Each row of a before or after table is a point. The points were changed in one or more steps. Then noise was added and the rows were shuffled. The steps act on columns, c1 being the first. What was done? A step turns or swaps two columns, mirrors them in a line or flattens them onto one, adds a multiple of one to another, or multiplies or shifts one. Angles are multiples of 10 degrees, from the lower column toward the higher: turns from -170 to 170, lines from 10 to 170 but not 90. Use the fewest steps. Two steps may share a column if one is a turn and the other turns, adds or multiplies; they go together, in the order done. Otherwise the lowest column goes first.

Before, 9 rows:
[[-27  26  -8]
 [-28  -7 -48]
 [-16   1 -48]
 [ 17  13  -3]
 [-14  22 -29]
 [ -7 -23   2]
 [  6  18 -16]
 [-44  -5  -4]
 [ -9   0   4]]
After, 9 rows:
[[   7   -7   10]
 [ -13  -23  -73]
 [  -8  -37  -19]
 [ -19    8   -9]
 [  26  -35   -9]
 [   7  -12 -121]
 [  20  -21 -119]
 [ -18   -3  -40]
 [  23    4    3]]
Steps: turn c1 and c2 by 120 degrees; multiply c3 by 2.5

Before:
[[ -4 -93  16   7  18   6]
 [ 58  40 -12  31  26 -23]
 [-36  40 -14  40  24 -12]
 [-21 -13 -12 -41  16  95]
 [ -2 -43  23 -26  -3 -39]
 [ 24 -13  -3  23 -27 -27]
 [ 24  14  77 -23 -10 -25]
 [ 46  25  76  15  26  31]
 [-26  37   5  27  32 -30]]
After (9 x 6):
[[ -34   56  -10   45   61  -15]
 [  21   18   79  -17  -33  -25]
 [  46   33   74   20  -18   28]
 [ -28   46    4   23   58  -28]
 [ -26  -22  -15  -39   40   90]
 [  21  -20   -6   25  -55  -26]
 [  -1 -119   12   10   27    4]
 [   0  -53   23  -30   -5  -42]
 [  59   48  -15   29  -32  -24]]
Steps: add -1 times c1 to c5; multiply c2 by 1.3

Before:
[[-56 -10  15  72  -3  32 -63  16  -7]
 [ 39  28 -39   3  29   6   1 -28  47]
 [ -3   7 -12  11  31 -59  13  65  -8]
 [ 15 -37 -26  -4 -19 -74  30   5  16]
 [-35 -23  32 -49  89 -91 -80  53  17]
 [-14  39 -13  25  -9  21 -12 -49 -12]
 [ 39  54  82  28  39   6 -69 -10  49]
 [-53   4 -24  43  82 -56  25  15   5]]
After, 8 rows:
[[ 48   8  -7 -17  36  34  15  61 -10]
 [-28  30 -41 -30  30  26   6 -31  48]
 [ -5  41 -11  -8  -8 -24  -8 -47 -12]
 [ 94 -26  17 -78  87  35 -83  51  16]
 [ 77   2 -17  13  83  -4  29  15   5]
 [ 48 -40 -17 -29 -20  59  31   5  13]
 [ 13 -11   2  48  -6 -66 -64  17 -11]
 [-28  50  67  -3  40  28 -83  -7  48]]
Steps: turn c1 and c6 by 130 degrees; turn c3 and c7 by -10 degrees; shift c4 by -30

Before (11 x 12):
[[ 71  -9  -1 -43  -6  21  22  22 -41 -62 -27  14]
 [ 42 -72  -8  33   7   6 -22  23 -15 -43  72  21]
 [ 19 -33  30  24  32   6  34 -23 -17  20  47   0]
 [ 41   4 -27  -8  48 -10  55  20  51 -24 112   3]
 [-75  26  13  -2  -2  50 -49   1   8  37 -44 -60]
 [-24  -2   1 -39  29 -23 -22 -11   0 -72   4 -29]
 [-44  32  31   0   5  22 -38 -10  -8 -10  11  44]
 [-19  22  10  20   5  30  -3  -5 -78 -84  -8  23]
 [ 12 -39  36 -15 -26  11 -15  46 -52 -31  33 -18]
 [ -5  29 -20   8  83 -21   5   8 -25  62  -1 -16]
 [ 46  63  10   2  29 -22 -25  13  -8 -48 -21 -26]]
After (11 x 12):
[[ -38  -45    3  -37   32  -23  -23  -11    0   25    3  -58]
 [  -7    2  -20  -57   49   42    6    8  -28  -54   -1   48]
 [  19    8   35   11  -19  -24  -14   48  -53    6   34  -53]
 [-120  -27   13  -13  -45    7  -48    2    8  -70  -44    9]
 [  67   43   -9    8   -3   32  -22   23  -15   45   72  -62]
 [ -71  -12   32   -9  -19    7  -39  -10   -6   41   13   38]
 [ -29  -49   10   -3  -26   25   -4   -4  -78   71   -8  -23]
 [  64  -14  -26  -41   27   15   54   20   51   18  115   -9]
 [  75  -85   10  -16   29   13  -24   13   -8   10  -21   -2]
 [ 115  -17   -1  -22  -22  -36   22   22  -41   51  -27  -35]
 [  32   34   30  -17    6   37   34  -23  -18  -13   44   -9]]
Steps: multiply c1 by 1.6; turn c10 and c12 by -130 degrees; turn c2 and c12 by 140 degrees; turn c5 and c6 by 70 degrees; turn c4 and c6 by 60 degrees

Before, 8 rows:
[[  52 -121   -1   -2   31  -13    8   26  -19   33   38   20   23    1
     3   -9   58  -16   14   10]
 [ -29   44   -1    2   28   28  -17    5   31  -14   55   -4   -7    4
   -15  -22  -55   -4  -22  -12]
 [  -9   68   42  -22   26  -34  -81  -11   42   13    0   34  -46  -34
   -41  -28   25   -3  -25   34]
 [ -34   19  -51   43   20  -35    9   -9  -46   60  -22   24   35   20
   -41   35   24   -2  -45  -18]
 [ -57  -46   28   11  -14  -26   39  -20  -18   37   83   63    2  -16
    16   36  -57  -22  -44  -78]
 [ -43  -28  -15  -25   10    1   12   41   29  -22   48  -19  -14   23
   -51  -36   -6   33   38  -47]
 [  -2   36   25   -2  -46   -8   -7   -9  -34   31   14   26  -15  -63
    55   -1  -29   11   18   -1]
 [  21   29  -30  -26    3   48   16   16    7    4   20    0   19   35
     1  -16   28  -31  -45   14]]
After (8 x 20):
[[  -1   35   25    1  -43   -9   -1   -6   66   24   16   30  -15  -68
   -49   18  -28   -4   14   18]
 [ -34   19  -51   42   16  -37   -2   -7   14   46  -22   23   38   22
    73  -43   -2   14  -43   26]
 [ -44  -34  -16  -25   10    0    2   42  -60  -42   50  -16  -12   27
    37   29   16    1   38   46]
 [ -31   49   -7    3   26   30    3    4  -35  -17   54    0  -11   -1
    -2   50  -32    9  -19   -4]
 [ -65  -49   26   12  -14  -30   -4  -22   26   18   81   63    0  -22
    -7   12  -70   66  -45   60]
 [  48 -120    2   -6   30  -15    0   22   23   39   37   20   25   -2
     3  -27   48    8   13   -9]
 [ -10   71   45  -21   24  -34    1  -10  -64   27    0   37  -48  -31
    24   13   33  -18  -24  -19]
 [  24   30  -29  -31    4   53   -1   16   -9   14   18    1   20   41
    -5  -10   32   20  -41  -26]]
Steps: multiply c7 by 0; multiply c15 by 1.3; turn c9 and c15 by -150 degrees; turn c18 and c20 by 140 degrees; turn c10 and c20 by 20 degrees; mirror c16 and c17 in the line at 110 degrees

Before (14 x 32):
[[  12   13   22   48   12  -33   17   18  -43   16   52   -5  -14   10
    14  -51   17  -26   29   41   59   50   44   -1    8   -2  -45   57
   -67    7  -55   24]
 [ -73   60   50  -24  -34    0  -27  -44  -38  -32  104  -22   23  -15
    72    6    7   28   67  -15   30  -19  -37  -13   57   40  -68  -17
    11    9   17   60]
 [  64  -18   39    0   -4   16   59    1   -6    0  -22  -38  -35   42
    26  -47  -39  -17    5  -21  -28  -27  -86  -14  -20    8  -12   90
   102   -2   22  -23]
 [  25   -3   29   21   61    1  -45  -19  -14  -29   90    6  -67   33
   -10   -2  -38  -32   55  -21  -96  -21   11    8   -7   -7  -56  -27
    14  -44    0    0]
 [  21  -67   21  -37   14   45   21    5   37  -60   -5  -21  -49    0
   -16   27  -36 -103  -39   15    2  -73  -19    7   65   41   22  -27
   -17  -12    8   60]
 [  69  -47   48   76  -71   22   89   25   -8   -2   37  -52  -43   28
   -53   10  -35  -46   20   83  -10   13   37   44  -25   23 -102  -48
     9   16  -39    2]
 [   4   13   33  -61   52   -9  -61   41   29  -66   25   -3  -20    2
    47    3   -6  -43   -3  -82   -3   23   21  -21   -9   -6  -63   10
     3   30    1   54]
 [  26  -52    8   33   56   84   32  -39  -24  -21    0   30  -11   38
    39  -25  120  -29   54   25  -45   -7  -19    2  -34  -16   40   43
    28   75   47   41]
 [ -23   23   54  -10   19   -9   36  -28   -7  -56  -43   46   -2   57
     0 -105   69  -64  -16  -51   16   25   30   -1   42   52  -20  -16
   -54   11   17   39]
 [  89   -5   43   33   34   38   25  -35  -27  -37   22   21   76   19
    31   18   39  -24  -31  -24   61   -7  -11  -36    0  -34  -64   41
   -46   25   49   40]
 [  -8   43  -18   10   13    9   10  -35    2  -23   41    6  -35  -45
    46   22  -22   27  -29   75  -41   53    8  -45  -50   29    6   17
    25    0   65  -40]
 [ -32   54   25    1   12   24   -7   -3   22  -83   71   23  -80  -55
   -34    9  -47   14   22  -41  -43   70  -46   10    6  -78  -63  -34
    16   -5  -13    0]
 [  66   40   21  -11  -39  -59    7    7  -43  -31   28  -37   53  -12
     2    5  -95  -11    2  -97  -38   -3  -25   27    0   32  -18   53
   -87   54   68   38]
 [ -36  -26  -14  -70  -21  -11  -43  -50  -29  -31   92   16   39   37
    -5  -19   34   26   36  -27  -17   50   18  -50   20  -10  -79   45
    31  -32  -14  -39]]
After (14 x 32):
[[ -43  -68   20  -38   13   49   31    4   35  -59   -4  -23   34  -38
   -38   24  -36 -105    7   16   -3  -74  -20    6  -56  -32   27  -24
   -14  -15    5   59]
 [ -16   -3   30   17   58    3   10  -22  -17  -34  -99    8   82   52
    -4    1  -40  -32  -42  -18   90  -18    9    9   16   46  -30  -28
    11  -38   -3    1]
 [  -1   13   37  -60   52   -8   16   41   30  -67   -3   -3   30   -3
     4    3   -4  -44    1  -78   26   24   18  -20   10   61  -75   10
     3   32    3   55]
 [  20   45  -17   13    9    8   28  -34    3  -21  -41    6    4  -21
   -47   18  -19   25   50   73   42   52    6  -47   46  -19  -29   14
    28    0   67  -40]
 [ -55  -18   40    1   -2   16  -13   -3   -9   -3  -28  -38   21   -4
   -34  -51  -39  -12  -41  -23  -24  -25  -83  -13   44  -57  -34   88
   105    0   22  -21]
 [ -60   41   22  -11  -41  -60   29    7  -45  -30  -37  -35  -33    2
    44    6  -93  -14   11  -95   26   -1  -25   25   24  -16  -13   59
   -87   53   67   36]
 [  50   60   51  -25  -33    5   44  -49  -38  -32   30  -17  -15   68
    21   10    8   27    4  -18  105  -23  -41  -13  -79    9  -98  -18
    10   12   18   60]
 [   8   25   52  -10   20  -10   33  -28   -6  -56   18   45   14  -27
     9 -105   69  -64  -51  -52  -43   27   29   -3  -49  -46  -12  -15
   -49   13   19   41]
 [ -83   -3   46   31   38   32  -38  -38  -25  -35   60   22  -40  -35
    73   15   39  -25  -12  -27   23   -7  -11  -32   30   -8  -63   37
   -46   25   47   42]
 [ -15   14   21   54   14  -34   -8   19  -39   17   59   -7   29   30
    12  -49   17  -20  -12   40   54   49   39   -5   -3  -15  -38   58
   -65   10  -55   23]
 [  29   56   25    3    8   18  -71    1   21  -81  -45   22  104   30
     4    7  -43   15   52  -44   74   68  -48    9  -21   34  -17  -36
    16   -3  -14    1]
 [ -56  -44   52   77  -71   23  -10   25   -6    1  -10  -53  102   18
    62    6  -35  -49  -32   80   35   12   36   43   45  -94  -20  -49
     7   10  -38    3]
 [  30  -24  -14  -69  -22  -10    5  -48  -31  -27  -15   14   12   28
    73  -15   34   28  -46  -27   92   49   20  -49  -32   40  -44   44
    32  -36  -13  -42]
 [ -16  -50    7   31   57   83  -24  -40  -23  -21  -44   29  -27   44
   -51  -25  118  -26  -51   24    0   -7  -19    0   41  -24   -6   43
    27   72   47   42]]
Steps: turn c1 and c25 by 160 degrees; turn c7 and c26 by -110 degrees; swap c11 and c21; turn c15 and c27 by -50 degrees; turn c13 and c15 by 140 degrees; turn c14 and c19 by -100 degrees
